Each row is a point. Each table stands for the endless flat space through its points: a line for two points, a plane for three, and so on. The two share one point or none. Which?

First (2 x 4):
[[ 16  -3   0 -20]
 [ 16   3   3 -20]]
Second (2 x 4):
[[ 24  -7 -11 -20]
 [ 20  -4  -5 -20]]
They share: [ 16  -1   1 -20]

First (2 x 8):
[[-12   8  -3  20  -1  13 -10  10]
 [  3  20   6   8  17   1 -13  16]]
Second (2 x 8):
[[ -6  11  -6  23   0   4 -18  20]
 [ -3  11 -11  28   0   4 -22  24]]
They share: no point

First (2 x 9):
[[ 19  18  19  12 -10  12  14 -13  16]
 [  7  16  21  22 -14  16   6  -3  24]]
Second (2 x 9):
[[25 14 35  5  6 20 25  1 35]
 [17 16 25 13 -6 16 15 -5 25]]
They share: [ 13  17  20  17 -12  14  10  -8  20]

First (3 x 12):
[[ 20  -9   5   6 -13  24   6  14 -11  -7   4   0]
 [ 26  -1  15  -2 -23  34   8  12 -19  -7  16  12]
 [  8  -7  -7   2  -3  20  14   8 -13 -15   2  -4]]
Second (2 x 12):
[[  1 -25 -23   0   7  12  13   7   1  -9  -2  -2]
 [  2 -20 -18   3   4  15  11   8  -2 -10  -4  -5]]
They share: no point

First (3 x 18):
[[  5  12 -16  16 -26 -15 -32  36   2  10  13  -8  -6  -4   1 -34 -41 -10]
 [  5  17  24   1  -6 -20 -12  11  12   5   8  32   4 -24 -14  26   9  35]
 [  1  12  11   2 -13 -15 -18  17   4   6   5  18   1 -21 -12   8  -5  22]]
Second (3 x 18):
[[  6  19   7  15 -27 -17 -18  11  -5  17   1  17  -6 -28   0 -11  -1  12]
 [  4  27  17  17 -24 -29 -21   1 -26  23   4  14 -14 -52 -11 -14   6  -2]
 [  9  13  -5  18 -36  -5 -15  17  10  14  -5  23  -3 -10  15 -14  -4  24]]
They share: no point

First (3 x 20):
[[ 15  -7 -10  14  -7  16   4  13  10  -6 -16  -5 -29   6   7   3  13 -16
  -25   1]
 [ 23  13 -11 -10  18  24  -9  33  14 -20 -29 -15 -19  32  10  -3  28 -21
  -36  12]
 [ 23  -3   1 -26  22  24   3  33  14 -28 -17 -23   5  40  22   5  24  -9
  -16  24]]
Second (3 x 20):
[[ 23  -3 -28 -11  10  28  -1  28  22  -2 -14 -20 -21  19   2   7   4   6
  -35  -3]
 [ 18 -13   2   1 -11   9   4   7   8 -23 -15 -12  -9  17  20  11  16 -20
  -13  10]
 [ 23  -9 -18  -7   0  22  -1  22  18 -12 -14 -16 -15  17   8  11   8  -4
  -25   3]]
They share: no point

First (3 x 24):
[[-26 -11  14 -25   0   5 -34  21   5 -17   0  15   7  23  15 -22  -1  -4
  -11   2  -4 -20  -3  13]
 [-24  -3   4 -20   7  -4 -25  16   0  -7  -3   0  14  16   3 -11   7  -5
   -7   3   0 -15   5  -2]
 [-14  15 -18  -9  26 -21  -4  11  -9  19 -12 -35  27   3 -25  14  21  -4
    1  10   8  -8  19 -37]]
Second (2 x 24):
[[-12   5 -13   1  16 -20 -26  25 -18   5   1   4   4  18   1  -2  -1 -17
  -21   8 -14  -8  12  -1]
 [-32   0   7 -29  16   5 -16   5   7 -10  -9 -21  24   3 -14 -12  14   8
   -1   3   6 -18   2 -16]]
They share: no point

First (2 x 24):
[[  4   3 -12  14   2   1  -7  20 -21 -12 -13   0 -12  12   0  -6   6  -3
  -21 -14  14  11 -13  10]
 [  2  -2 -10  14   0   2  -3  22 -27  -9 -14  -6 -14  16   3  -4   8   0
  -26 -19  11  16 -16  14]]
Second (3 x 24):
[[  6  16  -9  13  14  13 -14   9  -4 -11  -2  10 -14   9 -15  -3  12 -11
  -22   7  17  -3  -7  -5]
 [ 11  15 -13  11  19  18 -13  13  -6 -13  -1  13 -16   5 -19  -2  10 -13
  -26   4  19  -2  -6  -7]
 [ 10  16  -7  11  20  23 -13   9  -2  -9   2   9 -18   8 -21   0  15 -11
  -29  10  16  -2  -5  -8]]
They share: no point

First (3 x 24):
[[-18  -6 -12  19 -26   8 -11   0  -1   9   6   6  29  -6  -7  10 -20 -27
   12 -11 -26  16 -13   2]
 [-20 -23 -14   1  -9  11  12   0 -20   3   0  16  12   6  21  12 -25 -17
   30 -14   2  16  -4  -6]
 [-24 -33  -2  -3   1  25  18 -32 -34  -9 -28  20  18  14  29  16 -11 -13
   18 -12  10 -16   6  -6]]
Second (3 x 24):
[[-25 -37  -2   0  -1   2  18   4 -31 -12 -26  12  13   3  20  -1 -21 -31
   -6 -16  -7 -12   1 -11]
 [-27  -6 -14   3 -23  31   0 -26  -7   6   5  11  33  -4  17  19   1 -13
   36 -24  13   8   6  -9]
 [-15   3 -17  15 -26  37 -12 -41  -1  18  14  17  33   8   5  34 -11  -1
   54  -6  -2  23  -9   9]]
They share: [-21 -21  -8   6 -11  16   6 -14 -19   0 -10  14  21   5  14  13 -17 -19
  18 -12  -5   2  -3  -3]

First (3 x 24):
[[ 21 -22  21   9   8  -5  -5   4  25  -9   9  24   1  -5 -12  16   7   0
  -27  17   0  21   3   0]
 [ -2 -24  -6 -11 -27 -38  -2 -27 -10 -24  -5   4  12  -4  -7  28 -18  -5
  -12  -4 -15  19 -19 -28]
 [ 19 -18   3   1   6 -11   1  -6  23  -3 -11  16  -9  -7   2  16  -3  10
  -21  11   6  13  -1  -4]]
Second (3 x 24):
[[ 16 -23  -8  -4  -4 -15  11 -12  21   2 -21  14   3  -4  -3  19 -17  11
  -15   3  13  16 -12 -13]
 [ 16  -5   8  -2   8 -25 -19 -10   6 -20   0   4 -36 -15  20  14  14  10
  -29  18 -18  -2  12   2]
 [  8 -19   0   0   4 -11  -1 -16  19 -10 -15  18  -7  -6   7  21  -7   5
  -11   5   3  20  -4 -11]]
They share: [ 15 -18  -3  -3   0 -17   2 -12  17  -5 -15  12  -8  -7   4  18  -8  10
 -18   7   4  12  -5  -9]

First (3 x 24):
[[ -5 -35  17   8  -3  10 -10 -23  20   0  18   1  -1  10 -15   0  17  28
   -1  -5  29 -19  -4 -12]
 [ -6 -28  10   2   2   1  -9 -21  15   0   8   5  -9   2 -14  -2  21  23
    0  -8  22 -15 -10 -12]
 [-10 -24  21  11   7   4 -20  -7  22  -6  13   9   1   6  -1 -13  10  24
   13  -2  27 -14   2   3]]
Second (2 x 24):
[[-18 -26   6  10  14 -17 -23 -15  13  -2  -8  15  -9   4  -8  -4  13   9
   18 -16  20  -5 -14   8]
 [-22 -31   5  15  15 -21 -27 -18  13  -1 -11  16  -7   9 -10   0  10   5
   22 -20  22  -3 -16  13]]
They share: [-10 -16   8   0  12  -9 -15  -9  13  -4  -2  13 -13  -6  -4 -12  19  17
  10  -8  16  -9 -10  -2]

First (5 x 24):
[[  0 -13  20   1 -17 -29 -13   9 -18 -16  23  12 -19  35 -11  -6   4  -4
  -23  -8  -8   2   2   9]
 [  5   8  39 -11 -21 -28  -8  21 -11 -17  19  17 -10  23 -23  -4   4  13
  -31  -9  12  -4  -5  19]
 [  9   9   7  13  -9 -10  21  16  -2  10  44  -5 -27   0   5 -43  15  26
    4   9   4  30 -33  23]
 [-15 -12  25  -5 -15 -40 -24  13 -23 -23  17  13 -24  45 -13   2  -6  -1
  -29  -3  -8   0   9  17]
 [-14 -39 -29  21 -20   5  -1  22   0   8  10  13 -28 -14  16  -8  28 -23
   20   3 -40  39 -19  -3]]
Second (2 x 24):
[[  4 -17   3   8 -18 -14  -2  12  -8   0  20   1 -19  13 -10 -16  25 -12
    0  -9 -14  12 -11   3]
 [  4 -26   0  23 -12 -11 -14  27  -5   3  14  19 -31   7   8  -7  10   0
   -6  -9 -29  30 -14  21]]
They share: no point

First (4 x 24):
[[-16   1  16  13  17  -9  -5 -18  13  18  12 -17 -23  11   5   8  -2  35
  -23  12  19  -2   2   2]
 [-42  -2  27   3  14  -9   1 -29  17  17  18 -30 -24  21  -7   3   4  29
  -26   7  36   1 -26   3]
 [ -3   8  13  17  21   6 -15  -5  18  24 -29  -1  -5  -1  30 -13 -17   9
    8   5 -20  18  -1 -17]
 [-18   5   8  -2   2   9 -39   2  30  34 -13 -22  -8   1   2  -4 -42  -5
  -21 -14  -8  11 -17 -45]]
Second (4 x 24):
[[-34  10  40  11  32  18 -19   6   3  15 -18 -15 -27 -14  12 -28 -15   6
    1  -5   7  -7  -3  -1]
 [-11   0  24  11  19  14 -20 -17  17  16 -25  -4   1  21  24 -14 -18  27
    7   6  -1   8 -22 -12]
 [ -8   2  20  16  14   7 -13 -26  22  17 -27  -5   5  29  24  -5 -17  31
    6   8  -2  15 -27 -11]
 [-44  14  35  16  24   2  -2   3   8  13  -6 -28 -44 -20   4 -19   2  -4
  -11  -8   2   4   0   5]]
They share: no point

First (4 x 24):
[[-20  30   4   2   1 -13 -28   4 -14  -9   2 -16   5  14 -17  12   7  -2
    0  14  32  34  -8  -4]
 [ -5  23   3 -15 -25 -23 -15  20   4  -6 -18 -21   9  14 -23  17  -7   5
   15   8  14  15 -18   2]
 [-15  32  15 -11  -3 -28 -21  13  -7 -22  -3 -31   1   4 -16   7  11  11
   10   0  25  33  -3  10]
 [ -2  20   8 -17 -27 -30  -8  27   7 -12 -21 -27   5   7 -21  13  -7  10
   22   2   8  12 -16   8]]
Second (3 x 24):
[[ -2   4   7  16  -1 -12  -1  16   7   3 -14  -3  14   3 -29  16  13   6
    1  -9  -3  19  -3   2]
 [-11   7   1  10  -7  -6 -13   7   1   3   1 -18   5   3 -17   4  -5  -3
   13   6   6   7  -6 -10]
 [ -4   1   5  14  -2  -6  -5   8  10   7  -5 -11  13   0 -26   9   7   4
    6  -9  -6   9   0  -4]]
They share: [-13  15   1  10  -9 -14 -13  17  -9  -5  -7 -12   1   9 -15  10  -5  -5
  11  16  18  19 -14  -6]
